Every row gives one point. To make a cloud, some directions were put in groups of two or more. Within a group, all points are equally far from the middle, so they leave a hole (a ring in 2 directions, a hollow ball in 3). The other directions are filled evenly. Then the cloud was stretched, turned, moved and blurred a little. Count the holes, and give their numbers of directions, smallest first.
(in the rows, 128 means zero)

Cloud (22 x 3)
[[123  78  61]
 [ 65 113 141]
 [112 196 136]
 [152  99 124]
 [132  88 129]
 [ 47 141  70]
 [123  72  72]
 [ 92 177  98]
 [108 189 105]
 [137  92 131]
 [ 75 123 149]
 [124  98 155]
 [140 142 204]
 [135  92 135]
 [190 132 147]
 [ 42 133  80]
 [146 103  70]
 [112 116  19]
 [ 76 135 151]
 [ 85 128 162]
 [109 119  19]
 [120 194 104]]
Holes: 1 (2)

Cloud (31 x 4)
[[ 87  87  96 102]
 [110  96 168  79]
 [110 101  74 116]
 [167 157 148 162]
 [ 60 174 111 199]
 [ 63 157 186  81]
 [155  71 115  64]
 [193  93 112 177]
 [138 102 137  52]
 [195  59 115 175]
 [190 153 158 154]
 [ 48 115  59 172]
 [106 130  81 122]
 [169 171  74 178]
 [137 158 128 104]
 [ 99 129  67 160]
 [184 155 123 188]
 [155 157 112  33]
 [137 170  63 134]
 [154 131 101 114]
 [ 81 156 154 105]
 [146 131 118 144]
 [214  99 103 174]
 [ 88 155  81  78]
 [168 139 178 107]
 [173 179 136 163]
 [146 188 161  87]
 [ 52 193 121  90]
 [147 119 172 199]
 [121 123 125  51]
 [ 95 146  86  70]]
Holes: 0

Cloud (50 x 6)
[[200  83  78 115 178 169]
 [144 110 161  94 134  75]
 [217 108  80 128 165 135]
 [145 180 102 104 216 177]
 [115 153 109 160 133  55]
 [130  95  84  47 171 149]
 [144  45 153 124 122 138]
 [134 133 164 203 141  43]
 [202  97 119 203 110  84]
 [225 110 155 150 137 152]
 [160  70 115  81 119 199]
 [103  72 150 178 109 112]
 [114 111  66 152 166 214]
 [174 155 124  78 134 105]
 [178 139 129 104 144  65]
 [186 172 122  93 178 130]
 [128  59  82 140 118 146]
 [ 91 174 130 138 133 106]
 [144 154 155  71 135 122]
 [157  89 109  73 109 206]
 [150 139 172 144 202 184]
 [216  75 132 168 157 128]
 [136 170  92 177 179  84]
 [ 98 164 173 144 126 124]
 [128 166  90 123  89 182]
 [109  92 105 171 159 203]
 [132 118  59 168 176 192]
 [168 153  97 188 145 181]
 [140 101 123 198  75 104]
 [144 170  63 168 180 138]
 [163 125  72  73 186 238]
 [ 68 107 109 125 171 105]
 [165 167 184 116 149 119]
 [120  81 111 119 223 103]
 [169 140  63 180 158  87]
 [130 146 177 207 111 104]
 [146 174  96  81 104 177]
 [ 89 133 158  72 171 189]
 [189  78 171 145 196 124]
 [179 127 169 112 210 137]
 [182  96 123 199  84  80]
 [101  93  61 146 141 184]
 [163  84 189 145 106  72]
 [ 95 153  70  87 126 207]
 [173  72 160 129  84 124]
 [201 138 122 111  87 161]
 [147 190  78 160 154 135]
 [172 177  98 160 109 172]
 [142 144 134 194  79 145]
 [135 152  65 165 202 114]]
Holes: 3 (2, 2, 2)

Cloud (87 x 9)
[[ 81  92 208 102 106  94 169 112  94]
 [ 62 157 157 100 163 117 149 109  35]
 [140  85 158  98 158 105 170 121 149]
 [118 155 165 144 172  85 189 166  96]
 [ 54 190 134 164 134 115 165  98  66]
 [110 168 135 135 106 125 138 185 184]
 [219  98 140  88 105 128 173 166 200]
 [114 117 188  71  83  87  88  85 168]
 [161 112 127 122 129 151 160 166 217]
 [153 177 117 160 106 133  68 150 158]
 [104 139 151 139  97 181 140 102 184]
 [114 159 172 136 179  86 155 203 134]
 [149 120 172 114 138 150 160  96 100]
 [106 149 192 123 177  92 167 103  75]
 [168 117 186 153 132 186 158 203 176]
 [ 98 113 151 103  71 195 119  82 174]
 [119 154  96 122  93 175 124 190 141]
 [141 141 148  99  90  98 101 133  75]
 [ 99 155 147 203  72 147 131 165 175]
 [ 71 150  96 100  95 143 161 168 137]
 [114 167  80  84  71 102 127 128 163]
 [118 215 126 172  61 141 155 127 143]
 [149 133 135 103 164 166 178 119 103]
 [101 233 165  50 104 130 131  84 115]
 [ 92 156 106 160 167 128  93  83 118]
 [ 57 139 103 102 104 121 115 161 116]
 [206 112 166  99  91 108 143 150 181]
 [115 181 132 135 170 124 115 162 149]
 [104 143 138 132 127  66  95 147 146]
 [135 179 134 159 142 173 120 131  68]
 [127 111 133  72  87  87 137  91 104]
 [ 86 104  55 165 106 144 129 141 132]
 [156  68 139  65 137  81 141  99 127]
 [ 92 194  96 128 125 144 158 172 130]
 [136 188 101 108  59  84 165 106 157]
 [108 138 128 105  28 152 141 135 137]
 [ 77 150  92 145  49  86 106 136 114]
 [177 128 119 149 144 185 117 145 195]
 [ 97 114 135 151 139 151 142 139 165]
 [112 139  99 163  92 130 120 136  86]
 [138 165 188 173 126  85 138 223 138]
 [169  95 153 125 130 128 200 128 189]
 [111 132  78 154 122 103  89 121  61]
 [ 65 161 104 111 179 121 148 168 137]
 [103  90 103 108 143 162 165 184  74]
 [ 90 105 129 137 110 104 128 109 172]
 [ 54 142 100 131 146 112 155  78 153]
 [170 127 193 111  81 135 205 137 190]
 [146 113 138 141 159 134 109 119 161]
 [157  91 129 100 140  85 196 122 167]
 [174  94  41 108 113 142 139  75 146]
 [118 147  63 178 163 142 122 156 149]
 [129  67 136  64 137  77 134 103 175]
 [170 185 130  76  69 120 139  91 149]
 [ 48 109  76 125 101 111 125 119 104]
 [106 249 121  96 145 119 123 148 123]
 [177 113 101 135  50 118 148 128 147]
 [111 133  91  99  53  92  54  92 121]
 [ 92  68  80 177  63 120  98 105 163]
 [126 222 133 148 112 117  76  91 140]
 [161  91 170 137 161 146 167 107 135]
 [ 91  92 165  94 132 138 163  74  71]
 [204 106 132 147  73 100 162  96 177]
 [143 101 143 163 160 144 163 229 159]
 [ 62 213 115 166 133  89 137  91 135]
 [ 59 188 151 110  74 119 116 195 134]
 [202 120 128 152 118 141 175 151 151]
 [153 132  86 154  44 110 176 178 153]
 [ 79 202 131 136 114 155 131 185 107]
 [154 146 107 140 105 101  47 137 155]
 [103 210 136 118  61  93 157 140 123]
 [144 167  78 173 139 172 101 122 136]
 [185  83 103 125  81 169 147 191 129]
 [ 69 107 157  90 113  49 126  70 160]
 [130 231 115 118 104 131 148 105 148]
 [181 124 165 123 173 107 111 154 127]
 [151 133 184 161 142 132 122 212 137]
 [144 183 190 139 125 119 159 172  91]
 [135 158 154 107 100 102 134 162  85]
 [116 167 121 102 103 104 148 184  93]
 [ 70 227 132 159  92 103 131 112 123]
 [ 87  97  67 165  54 131 146  77 184]
 [ 46 190 116 108 103  85 131 115 112]
 [ 55 141  57  93 187 133 177 135 115]
 [122 119 157 133 170  69 145 143 131]
 [110 158 129 110  70 132 117 141 185]
 [133 117 146 129  77  88 131  52 101]]
Holes: 1 (2)

Cloud (87 x 9)
[[143 164 129 172 151 181  76  77  58]
 [132 119 203  77  99 142 158 152  67]
 [139 143 107 176 135 165 118  63 142]
 [133 150 180 107  91 236 180 155 113]
 [156  54 113 125  63 143 141  67 136]
 [160 227 115 216 135 148  96  42 179]
 [150  89  76 119  98 148 222 146 154]
 [126 184 194 140  25 166 175  89 150]
 [ 83 211 146 203  59 142 131 154  56]
 [149 169 203 140 203 142  88  31  65]
 [209  85  34  89 100 158 174  89 177]
 [120 185 126 134   8 158 130 122 112]
 [138 130 114 210  52 226 115 111 183]
 [182 130 179 138 112  31 108 143  57]
 [145 124  75 129 157 132 189 121  96]
 [166 115  83 163 130 204 102 138 129]
 [ 54 149 114 148 136 144  86 148 108]
 [159  89 141 159  45 151  88  49 170]
 [140  85 152 102  36 176 112 117 133]
 [ 83 133 176 123 143 113 115 134 114]
 [152 168 125 190 126  72  63  74 133]
 [123 168  75 170 130  98 120 178 109]
 [178 178 121 138  88  87 182  79  23]
 [111 123 154 115  73 179 117  98 174]
 [162 143 151 101  70  94 161 162  30]
 [181  76 125  33 151 164 141 133 138]
 [165 174 135 110  66 110 158 113 137]
 [162 181  89 153 103 159 160  82 191]
 [ 93  79 144 125 154 158 120 125 111]
 [113 181 152 159 124 128  69 165 141]
 [141 167 168  75  73 155 164 151 125]
 [122  99 157 104  49 168 136 149 132]
 [152 178 137 199  87  86 112 105  81]
 [ 96 122 136 180 161  89  96 181  60]
 [ 72 116 117 119 138 161  72 163 109]
 [100 176 153 112  64 120 210 128 109]
 [104 155 116 102  58  95 142 161 100]
 [185 125  86 133 134 140 164  79 180]
 [107 184 108 130  56 119 176 132 173]
 [142  53 104  98  77 190 151 117 123]
 [112 121 138  86  51 149 115 115 141]
 [130 105 140 133  46 113 164 119 101]
 [ 84 152 218 138  84 153 134 175 124]
 [153  69 167 156 147 205 155  86 132]
 [102 164 146 152 185 115  63 124  83]
 [136 191 125  79 106 102 120 181 119]
 [ 99 149 125  84  43 227 149 215 115]
 [ 84 144 115 129 190 231 156 107 115]
 [158 141 171 154  30  64 130  93 167]
 [133  94  82 135 153 187  84  66 214]
 [153  80 114 109 107 190 111  82  57]
 [125 103  92 197  83 131 154 105 127]
 [144  89 128 166 185 179  60  23 101]
 [149 130 158  65 197 106 120 118  85]
 [133 188 168 123 104 103  43 150 127]
 [186  92  68  78 125 158 168 190 176]
 [121 104 163  36 118 124 151 196 149]
 [156  96  95 102 116 160 121  70  78]
 [169 164  86 158  87 113 102  63 165]
 [146  87 142  79  46 208 156 155 171]
 [118 131 157 157 163 185 120  95 121]
 [146 155  87 190 101 180 154 109 109]
 [151 122 109 178  84 170 137  58 174]
 [ 35 175 182 117 134 146  90 214 116]
 [159  72  84  81 111 175 146  69 132]
 [ 91  90 113 150 166 124  97 160  77]
 [106 129 137 164 134 184  95 162 197]
 [114 179  74 162 148 193 149 122 183]
 [173 186 143 176 133 139 149 160 137]
 [186  44  58  61 119 160 123 110 142]
 [102 192 186 146 137 163  97 128 148]
 [109  99 180  96  98 161 161 175  79]
 [113 193 158  96 136  66 132 216 126]
 [105 181 154  96  75 128 131 182 127]
 [138 218 119 129  66 104 156 144 142]
 [127 141  94 141 126 131  39 182 140]
 [ 80 155 127 126 164 179 143 186  55]
 [204 158 138 139  46 147 161  79 186]
 [ 77 169 122 130 135 221 175 196  56]
 [117 198 127 140 148 179 178 148  98]
 [ 80 203 107 173 101 155 171 154 118]
 [116 174  82 160 117 191 147 200 100]
 [146 132 142 151  92 146 233 152  96]
 [ 92  98 105 158 143 120 127 199 101]
 [153  90 204 119  31 142 200 164 123]
 [143 168 155  94 216 163 116 130  73]
 [125 132 153 144 133 111 110  76 102]]
Holes: 0
